Rows are points. A path goes straight from each point to the next, and from the last back to the first. The post is the endless flat space through its rows: a point in 2 columns, a line in 3, a plane in 4, and so on, so that a path can go around it. Count how often the path circles the post. Going back the other way cancels.

Post (2 x 3)
-0.06 0.01 -0.54

-0.11 -0.21 0.32
Path (11 x 3)
-0.22 -0.54 0.06

0.24 -0.45 -0.34

0.40 -0.01 0.08

-0.08 -0.55 -0.15

-0.41 -0.24 -0.22

-0.41 0.14 0.13

-0.61 -0.06 0.63

-0.54 -0.32 -0.16

-0.01 -0.39 0.16

0.66 0.03 -1.47

-0.06 -0.32 -0.72
Times around: 0

Post (7 x 8)
0.05 -0.13 0.75 0.62 0.24 0.60 -0.02 -0.50

-0.53 0.29 -0.31 -0.93 -0.17 -0.73 -0.27 0.06

0.05 -0.01 0.02 -0.09 -0.56 -0.21 0.03 -0.11

-0.15 -0.50 -0.15 0.05 -0.16 -0.02 -0.26 0.02

-0.46 -0.14 0.07 -0.58 -0.39 -1.15 -0.03 0.26

0.02 -0.03 -0.03 0.49 0.14 -0.12 0.13 0.10

0.50 0.22 0.85 0.76 0.08 0.60 -0.44 0.00
Path (28 x 8)
0.30 -0.14 0.62 0.81 -0.53 -0.06 -0.73 0.30

-0.20 0.29 -0.53 -0.24 -0.43 0.07 -0.25 0.24

0.82 0.18 -0.11 0.48 -0.91 0.35 0.04 0.43

0.29 0.03 0.93 0.44 0.90 -0.52 0.16 0.20

-0.21 -0.31 0.09 -0.26 -0.07 -0.89 -0.42 -0.12

-0.71 -0.07 -0.15 0.21 0.34 -0.09 -0.25 -0.60

0.00 0.36 0.22 -0.18 -0.21 0.41 -0.78 0.10

-0.13 -0.30 -0.17 -0.55 -0.64 0.03 -0.08 0.35

0.13 0.15 0.29 0.04 0.35 -0.34 0.53 -0.13

0.38 -0.12 0.14 0.10 -0.80 -0.42 -0.11 -0.09

0.66 0.16 0.42 0.50 -0.95 0.82 -0.65 -0.54

-0.01 0.09 0.21 0.73 -0.48 0.75 0.12 -0.45

-0.53 -0.46 0.45 -0.30 0.37 -0.29 -0.21 0.50

0.46 0.18 0.35 0.02 0.23 0.31 -0.15 0.06

-0.10 -0.95 0.12 -0.27 -0.60 -0.07 -0.68 -0.65

-0.22 -0.01 -0.66 0.00 -0.38 -0.05 -0.28 -0.20

0.39 0.30 -0.17 1.12 0.18 -0.14 -0.09 -0.08

-0.24 0.05 -0.18 -0.47 0.14 -0.40 -0.21 -0.08

-0.13 0.32 0.94 -0.68 0.00 -0.24 -0.78 0.23

0.20 -0.08 0.54 0.68 -0.46 0.31 0.66 0.05

0.10 -0.14 0.87 0.16 -0.12 -0.01 -0.18 0.02

0.50 -0.34 0.67 -0.04 0.05 0.10 -0.25 -0.40

-0.25 0.12 -0.27 -0.06 -0.22 -0.80 0.18 -0.01

0.24 0.53 -0.09 0.59 0.06 0.03 -0.57 0.58

0.23 -0.10 1.26 0.42 -0.81 0.54 0.25 -0.59

-0.24 -0.17 -0.53 -0.46 0.33 -0.81 0.00 0.69

-0.11 -0.63 -0.31 0.05 0.07 -0.05 -0.35 -0.01

-0.23 -0.49 -0.12 -0.11 0.19 -0.70 -0.13 -0.28
Times around: 4

Post (11 x 12)
0.25 0.27 -0.30 0.16 -0.28 0.12 0.27 -0.04 0.28 0.04 -0.01 0.06

0.44 -0.36 -0.27 0.23 -0.16 -0.03 0.27 -0.44 -0.20 0.37 0.17 0.08

-0.04 -0.26 -0.54 -0.30 0.19 -0.20 0.17 0.12 0.27 -0.30 0.36 0.11

0.26 0.13 0.53 -0.10 0.05 0.29 0.19 -0.65 -0.21 -0.28 0.10 -0.65

-0.84 -0.64 1.29 -0.03 -0.09 0.00 0.49 -0.04 0.19 0.34 0.68 -1.00

-0.59 0.19 -0.47 -0.24 0.48 0.40 -0.16 -0.60 0.01 0.00 -0.07 -0.10

0.45 -0.37 0.35 0.25 0.09 0.12 -0.31 0.32 0.55 0.40 -0.13 -0.24

0.04 -0.07 -0.43 0.46 0.16 -0.58 0.23 -0.10 0.10 -0.33 -0.36 -0.30

-0.16 -0.10 -0.11 0.15 0.53 0.25 0.30 0.12 -0.30 -0.06 0.28 0.00

-0.92 -0.26 1.57 -0.08 -0.15 -0.85 -0.22 0.15 0.14 0.41 0.76 -1.10

0.35 -0.09 -0.38 0.31 -0.10 0.13 -0.03 -0.39 0.00 -0.49 -0.37 0.62
Path (24 x 12)
-0.03 0.77 0.41 0.07 0.48 0.28 -0.09 0.26 -0.11 -0.17 0.53 -0.55

-0.16 0.33 0.57 0.07 -0.03 0.01 0.05 -0.75 -0.24 0.10 0.27 -0.33

0.34 0.07 -0.72 0.03 0.24 -0.16 0.07 -0.13 0.24 0.07 -0.67 -0.04

0.07 -0.28 0.25 0.43 -0.03 -0.66 -0.45 -0.77 -0.11 -0.12 -0.74 -0.17

0.01 -0.02 0.47 0.29 -0.09 0.09 0.39 -0.94 -0.15 -0.06 0.24 0.33

-0.15 -0.42 -0.26 0.37 0.51 0.67 0.01 -0.14 0.39 -0.27 -0.15 0.15

-0.52 -0.08 -0.06 0.62 -0.38 -0.19 0.00 -0.11 0.06 0.95 0.01 -1.43

-0.46 -0.33 0.47 -0.07 0.12 0.15 -0.55 0.06 0.25 -0.17 0.06 0.04

-0.77 0.69 -0.78 -0.18 0.16 0.24 0.04 -0.80 0.32 -0.27 0.45 -0.16

-0.46 -0.14 0.55 0.27 0.25 -0.66 -0.35 -0.61 0.02 0.31 0.17 -0.09

0.54 -0.23 0.57 0.23 -0.52 -0.29 0.72 0.32 0.43 -0.02 -0.17 0.02

0.23 -0.22 -0.32 0.20 0.35 0.21 0.35 0.32 -0.13 -0.26 -0.09 -0.27

-0.41 0.26 -0.16 -0.25 -0.28 0.04 -0.19 -0.41 0.06 -0.16 -0.33 -0.84

-0.54 0.55 0.52 -0.20 -0.23 -1.23 -0.86 -0.02 -0.08 1.28 0.20 -1.26

-0.86 -0.29 1.13 0.20 0.86 0.92 -0.26 -0.06 -0.44 0.10 0.31 -0.63

-0.53 -0.36 -0.27 -0.38 0.66 0.65 0.05 -0.44 0.66 -0.34 0.63 -0.02

0.12 0.50 0.60 0.18 0.76 0.41 -0.51 -0.41 0.42 -0.59 -0.86 0.16

0.25 -0.18 0.12 0.26 0.02 0.76 0.72 -0.02 0.07 0.27 -0.11 -0.19

0.68 0.50 0.00 -0.22 -0.15 1.25 0.04 0.00 -0.07 -0.31 0.08 -0.02

-0.18 -0.37 -0.11 0.82 -0.13 -0.51 -0.16 0.43 0.55 -0.10 -0.22 -0.47

0.24 -0.24 -0.59 0.00 -0.27 -0.68 -0.34 -0.52 0.47 0.22 0.03 0.00

0.27 -0.04 -0.05 0.09 0.01 0.30 0.32 0.34 0.31 0.61 0.05 0.72

-0.11 -0.53 0.18 0.05 0.03 -1.19 -0.12 -0.05 -0.17 -0.91 -0.30 -0.31

-0.15 0.04 0.28 0.37 -0.41 -0.07 -0.04 0.14 -0.32 0.05 0.26 -0.37
Times around: 3
